Each row is a point. To make a cloud, some directions were put in groups of two or more. Within a group, all points are equally far from the middle, so they leave a hole (a ring in 2 directions, a hollow ball in 3). The other directions are filled evenly. Then the cloud was stretched, turned, moved and blurred a little. Count the holes, and give their numbers of directions, smallest first.

Cloud, 19 rows:
[[-0.004, 0.089, 0.022],
[-0.227, 0.312, -0.013],
[-0.080, -0.233, -0.001],
[-0.107, -0.098, -0.204],
[0.045, -0.041, -0.053],
[-0.147, -0.131, -0.036],
[-0.002, 0.001, 0.217],
[-0.047, -0.201, -0.150],
[-0.120, -0.179, 0.102],
[-0.095, 0.113, 0.128],
[-0.294, -0.154, -0.220],
[-0.222, 0.151, 0.049],
[-0.105, 0.317, 0.045],
[-0.260, 0.212, -0.220],
[0.162, 0.186, 0.088],
[0.141, 0.103, 0.019],
[-0.254, -0.047, 0.054],
[-0.040, -0.030, 0.214],
[-0.144, -0.054, -0.230]]
Holes: 0

Cloud, 19 rows:
[[0.087, -0.271, 0.210],
[-0.101, -0.162, 0.105],
[-0.171, -0.153, -0.082],
[0.141, -0.143, 0.226],
[0.017, 0.209, -0.196],
[0.016, 0.013, -0.259],
[0.098, 0.082, 0.138],
[0.071, -0.148, 0.218],
[-0.069, -0.017, 0.174],
[0.242, 0.010, 0.016],
[0.070, -0.060, 0.206],
[-0.297, 0.001, -0.053],
[0.060, -0.224, -0.219],
[0.073, -0.018, 0.195],
[0.082, 0.041, -0.223],
[-0.188, -0.130, -0.097],
[0.010, -0.262, 0.157],
[0.284, -0.048, 0.077],
[0.027, 0.098, -0.242]]
Holes: 1 (2)

Cloud (29 x 4):
[[0.172, 0.052, 0.146, 0.178],
[-0.157, 0.164, 0.009, -0.108],
[0.315, -0.050, 0.101, 0.036],
[-0.048, 0.202, 0.155, 0.080],
[0.104, -0.119, -0.244, -0.006],
[0.236, -0.124, -0.100, -0.209],
[-0.190, 0.060, -0.135, 0.046],
[0.185, -0.192, -0.091, -0.141],
[0.242, -0.065, -0.106, -0.243],
[-0.085, -0.195, 0.084, -0.096],
[0.092, -0.213, 0.111, 0.060],
[0.086, -0.074, 0.162, -0.217],
[0.155, -0.076, -0.053, 0.202],
[0.048, -0.234, 0.079, 0.047],
[0.009, -0.224, -0.017, -0.144],
[-0.142, 0.010, 0.025, 0.214],
[-0.026, 0.060, -0.196, 0.153],
[0.050, 0.291, 0.081, 0.040],
[0.077, 0.291, 0.086, -0.146],
[0.265, 0.175, 0.189, -0.124],
[0.255, 0.060, 0.017, 0.168],
[0.287, -0.087, -0.114, 0.047],
[0.352, 0.117, -0.044, -0.224],
[0.057, -0.122, 0.119, 0.189],
[-0.216, 0.036, 0.096, 0.070],
[0.348, 0.078, -0.123, -0.181],
[-0.172, -0.071, 0.153, 0.013],
[-0.125, 0.056, -0.201, -0.078],
[0.166, 0.080, 0.067, -0.309]]
Holes: 1 (4)

Cloud, 31 rows:
[[-0.194, 0.184, -0.091, -0.015],
[-0.029, -0.312, 0.005, 0.052],
[-0.271, 0.102, 0.122, 0.008],
[-0.050, -0.179, -0.064, 0.221],
[-0.052, 0.253, 0.120, 0.066],
[-0.177, -0.071, -0.200, -0.105],
[0.021, 0.173, -0.210, 0.135],
[-0.088, 0.102, -0.079, -0.150],
[-0.194, 0.082, -0.134, 0.163],
[0.092, -0.154, -0.085, 0.219],
[-0.061, -0.051, -0.199, 0.190],
[-0.385, -0.130, 0.113, 0.086],
[0.128, -0.102, -0.128, 0.233],
[0.030, 0.070, -0.182, -0.042],
[0.148, -0.133, 0.170, 0.057],
[0.116, -0.166, 0.041, -0.073],
[-0.269, -0.057, -0.211, -0.095],
[-0.005, -0.228, -0.054, 0.179],
[-0.395, -0.087, 0.076, 0.095],
[-0.040, -0.053, 0.174, -0.166],
[0.274, -0.119, 0.053, 0.077],
[-0.252, 0.130, -0.101, -0.072],
[-0.053, 0.051, 0.177, 0.165],
[-0.176, 0.053, 0.209, -0.072],
[-0.297, -0.035, 0.173, 0.043],
[-0.248, -0.320, -0.069, 0.134],
[0.090, -0.165, 0.165, 0.079],
[-0.067, -0.327, 0.065, -0.060],
[-0.240, 0.132, -0.010, 0.113],
[-0.214, 0.173, 0.085, -0.036],
[0.035, 0.217, -0.028, -0.103]]
Holes: 1 (3)

Cloud, 50 rows:
[[0.172, 0.014, -0.103, -0.089, 0.164, -0.127],
[0.064, 0.202, 0.132, 0.040, 0.172, -0.031],
[0.049, 0.037, 0.136, 0.266, -0.288, -0.137],
[-0.127, 0.178, 0.205, -0.052, 0.130, -0.036],
[-0.329, 0.062, -0.031, 0.155, -0.304, -0.196],
[0.068, -0.063, 0.132, -0.220, 0.043, 0.020],
[-0.026, 0.203, -0.086, 0.350, -0.093, -0.060],
[-0.124, 0.173, -0.024, 0.321, 0.062, -0.126],
[-0.230, 0.083, -0.220, -0.036, -0.101, 0.116],
[0.136, 0.162, 0.145, -0.041, 0.151, -0.008],
[-0.243, -0.056, -0.045, 0.162, 0.093, -0.298],
[-0.155, 0.101, 0.166, -0.016, -0.220, -0.173],
[-0.076, 0.218, -0.202, 0.171, -0.015, 0.003],
[-0.002, 0.001, -0.074, -0.213, -0.177, -0.104],
[-0.197, -0.059, -0.090, -0.098, 0.109, 0.074],
[-0.092, 0.014, 0.050, 0.392, -0.130, -0.006],
[-0.262, 0.125, 0.114, 0.255, -0.151, 0.078],
[0.177, 0.098, -0.225, 0.117, -0.158, 0.062],
[0.108, -0.181, 0.011, -0.060, -0.251, -0.025],
[-0.140, 0.192, -0.048, 0.278, -0.106, -0.009],
[-0.089, -0.148, 0.046, 0.035, -0.166, -0.387],
[-0.204, -0.051, 0.137, 0.029, -0.184, -0.362],
[-0.026, 0.107, -0.082, 0.058, -0.066, 0.244],
[0.039, 0.138, 0.102, 0.073, -0.003, -0.344],
[0.143, -0.046, -0.164, 0.100, 0.154, -0.017],
[0.007, 0.180, 0.037, 0.367, -0.125, 0.042],
[-0.416, 0.101, 0.194, 0.095, 0.079, -0.067],
[-0.090, -0.121, -0.012, 0.104, 0.017, 0.166],
[0.123, -0.012, -0.136, 0.091, 0.119, 0.113],
[0.070, -0.093, -0.112, 0.153, 0.099, 0.041],
[-0.136, -0.157, -0.106, 0.175, -0.207, 0.025],
[0.011, 0.064, -0.074, -0.044, 0.172, 0.063],
[-0.156, 0.131, 0.064, -0.159, -0.107, -0.236],
[0.180, -0.054, -0.104, -0.161, -0.020, -0.207],
[-0.201, -0.214, -0.082, -0.082, -0.313, -0.155],
[0.036, -0.020, -0.100, -0.204, -0.162, -0.130],
[-0.054, 0.017, 0.022, 0.167, -0.261, -0.365],
[-0.335, -0.102, 0.279, -0.046, -0.026, -0.212],
[-0.155, -0.138, 0.078, -0.134, 0.113, 0.045],
[-0.290, -0.041, 0.158, 0.242, -0.017, 0.041],
[0.058, 0.214, -0.202, 0.209, -0.067, 0.034],
[0.088, 0.141, 0.163, 0.063, -0.048, -0.261],
[-0.294, -0.128, -0.097, -0.013, 0.030, 0.067],
[-0.052, -0.181, 0.236, 0.034, -0.243, -0.149],
[-0.021, 0.219, -0.044, 0.256, -0.080, 0.075],
[0.077, 0.192, 0.033, -0.010, 0.147, -0.173],
[0.089, -0.040, -0.042, 0.017, -0.215, 0.237],
[-0.137, -0.168, 0.016, -0.288, -0.171, -0.095],
[-0.230, 0.130, 0.178, -0.117, -0.005, -0.221],
[-0.185, 0.206, 0.136, 0.158, 0.061, 0.137]]
Holes: 2 (2, 2)

Cloud, 53 rows:
[[0.132, 0.018, -0.156, -0.014, -0.116, 0.229],
[-0.332, -0.077, 0.022, 0.014, -0.200, -0.069],
[-0.097, -0.109, 0.098, 0.095, -0.120, -0.259],
[-0.183, -0.114, 0.086, -0.100, -0.117, -0.304],
[0.058, -0.250, -0.089, -0.212, 0.077, 0.018],
[-0.137, -0.119, 0.092, -0.140, -0.027, 0.230],
[0.068, -0.048, 0.054, -0.047, -0.197, 0.192],
[-0.035, -0.229, -0.137, -0.301, 0.114, 0.072],
[0.096, 0.261, -0.149, -0.164, -0.093, 0.046],
[0.341, 0.107, -0.027, -0.032, 0.111, 0.082],
[-0.113, -0.107, 0.222, -0.122, -0.014, 0.082],
[-0.103, -0.220, 0.121, 0.229, 0.034, 0.178],
[0.309, 0.095, -0.115, -0.176, 0.057, -0.023],
[0.163, 0.078, 0.052, 0.299, -0.015, -0.001],
[-0.133, -0.216, 0.051, 0.069, 0.112, -0.118],
[-0.113, -0.212, -0.017, 0.146, -0.017, 0.261],
[0.120, -0.049, 0.065, 0.274, -0.065, 0.083],
[-0.105, -0.112, -0.054, -0.214, -0.179, 0.116],
[0.117, 0.100, -0.024, 0.055, 0.249, 0.378],
[-0.348, -0.089, -0.007, 0.078, -0.047, -0.009],
[-0.071, -0.146, 0.127, -0.103, 0.050, 0.270],
[-0.078, -0.241, -0.179, -0.134, 0.074, 0.153],
[0.133, 0.092, -0.106, 0.133, 0.014, -0.183],
[0.126, 0.261, -0.071, -0.211, 0.029, -0.204],
[-0.129, 0.278, 0.010, 0.132, 0.009, 0.027],
[-0.240, -0.091, 0.229, 0.160, -0.183, -0.057],
[-0.078, -0.016, -0.049, -0.173, 0.156, 0.298],
[0.142, 0.247, -0.078, -0.074, 0.008, 0.223],
[-0.054, 0.183, -0.056, -0.044, -0.305, -0.083],
[-0.060, -0.106, -0.157, -0.297, 0.215, 0.166],
[-0.147, -0.132, -0.079, -0.334, -0.099, -0.048],
[0.110, 0.030, 0.053, 0.173, 0.347, 0.191],
[-0.106, -0.183, -0.097, -0.079, 0.138, 0.318],
[-0.180, 0.200, -0.060, -0.105, 0.059, -0.024],
[-0.150, -0.188, 0.178, 0.222, 0.002, -0.014],
[0.015, -0.105, 0.007, -0.069, -0.169, 0.230],
[-0.269, -0.143, -0.099, 0.080, 0.094, 0.074],
[-0.043, -0.210, -0.001, 0.030, -0.027, 0.308],
[0.049, 0.093, -0.096, 0.081, 0.316, -0.064],
[-0.225, -0.096, -0.013, -0.149, -0.159, -0.284],
[-0.115, -0.054, 0.042, -0.116, -0.196, -0.331],
[-0.332, -0.083, 0.064, 0.098, -0.188, -0.022],
[-0.125, -0.207, 0.143, 0.168, 0.057, -0.055],
[0.191, 0.155, 0.033, 0.285, 0.179, 0.112],
[0.002, 0.121, 0.143, 0.289, -0.209, -0.099],
[0.024, 0.097, -0.032, -0.098, -0.275, 0.075],
[0.093, -0.092, 0.139, -0.145, -0.140, -0.023],
[-0.196, -0.162, 0.087, 0.033, 0.067, -0.203],
[-0.047, 0.324, 0.020, 0.091, -0.084, 0.014],
[0.179, 0.032, -0.079, -0.202, 0.362, 0.097],
[-0.172, -0.030, 0.118, 0.025, 0.173, -0.179],
[0.155, 0.248, 0.118, 0.008, -0.126, 0.028],
[-0.180, -0.214, -0.119, -0.008, 0.122, -0.045]]
Holes: 3 (2, 2, 2)

Cloud, 55 rows:
[[-0.218, -0.039, -0.277, 0.011, -0.015, -0.134],
[-0.124, 0.234, -0.170, -0.108, 0.167, 0.078],
[-0.030, 0.081, 0.082, -0.082, -0.180, -0.350],
[0.123, -0.025, 0.178, -0.155, -0.116, 0.073],
[-0.046, -0.133, -0.300, -0.015, -0.067, 0.090],
[-0.052, 0.349, -0.167, -0.051, -0.113, -0.223],
[-0.241, 0.088, -0.097, 0.178, -0.064, -0.046],
[-0.048, -0.164, 0.055, -0.224, -0.097, -0.164],
[0.031, -0.156, -0.214, -0.214, -0.152, -0.075],
[-0.157, 0.136, -0.140, -0.110, -0.160, 0.224],
[-0.155, 0.138, 0.136, 0.188, -0.076, -0.061],
[0.176, -0.016, -0.069, -0.072, -0.095, 0.079],
[0.198, -0.046, 0.043, -0.020, 0.022, -0.274],
[0.034, -0.307, -0.003, 0.110, 0.178, 0.043],
[0.099, -0.067, 0.119, -0.022, -0.321, -0.139],
[-0.104, -0.123, -0.271, 0.082, -0.108, 0.109],
[-0.172, -0.017, -0.077, -0.235, -0.241, 0.103],
[-0.036, -0.292, -0.060, 0.137, 0.189, 0.113],
[-0.010, -0.252, -0.004, 0.054, -0.182, -0.217],
[0.166, 0.031, -0.181, 0.155, 0.069, -0.090],
[-0.102, 0.149, -0.069, -0.336, -0.149, 0.041],
[0.246, 0.016, 0.094, 0.017, 0.045, -0.135],
[0.016, 0.044, 0.196, 0.168, 0.219, 0.247],
[-0.112, 0.036, -0.026, -0.282, -0.202, 0.129],
[0.158, -0.039, -0.201, 0.046, -0.052, -0.047],
[-0.137, -0.242, 0.121, 0.017, -0.041, 0.063],
[0.036, 0.199, -0.101, -0.056, 0.074, 0.222],
[-0.090, -0.053, 0.083, 0.294, 0.215, 0.078],
[-0.175, 0.034, -0.104, -0.044, 0.256, 0.095],
[-0.084, 0.162, -0.224, -0.133, 0.184, 0.066],
[0.009, 0.140, -0.154, 0.287, -0.107, 0.021],
[-0.164, -0.228, -0.213, -0.128, -0.068, -0.058],
[0.203, -0.009, -0.015, 0.188, 0.035, -0.249],
[0.087, 0.174, 0.204, -0.128, -0.173, -0.065],
[0.003, 0.211, -0.063, 0.173, -0.241, -0.271],
[-0.033, -0.013, -0.013, -0.069, 0.035, -0.347],
[-0.060, 0.084, 0.088, 0.076, 0.292, 0.066],
[-0.092, -0.103, -0.110, -0.030, 0.297, 0.070],
[-0.044, -0.243, -0.189, -0.092, 0.156, 0.044],
[0.064, 0.205, 0.151, -0.103, -0.213, -0.233],
[-0.154, 0.266, -0.167, -0.170, -0.245, -0.121],
[-0.054, -0.189, -0.196, 0.164, 0.181, 0.147],
[-0.055, 0.205, -0.112, -0.049, 0.253, 0.061],
[-0.070, 0.211, -0.074, 0.084, -0.325, -0.198],
[0.037, 0.001, 0.195, 0.065, 0.045, -0.243],
[0.094, 0.036, -0.095, 0.364, 0.040, -0.043],
[0.060, 0.104, -0.203, -0.015, 0.214, 0.069],
[0.146, 0.092, -0.022, -0.011, -0.127, -0.397],
[0.158, 0.038, 0.016, 0.344, 0.120, 0.014],
[0.027, -0.234, 0.176, 0.241, 0.002, 0.167],
[-0.030, -0.236, 0.165, -0.055, -0.016, -0.054],
[-0.129, 0.068, -0.210, 0.033, -0.301, -0.214],
[0.027, -0.168, -0.173, 0.278, 0.079, -0.052],
[-0.033, -0.061, 0.229, -0.047, -0.093, 0.217],
[0.103, -0.116, -0.146, -0.228, -0.061, -0.192]]
Holes: 1 (6)
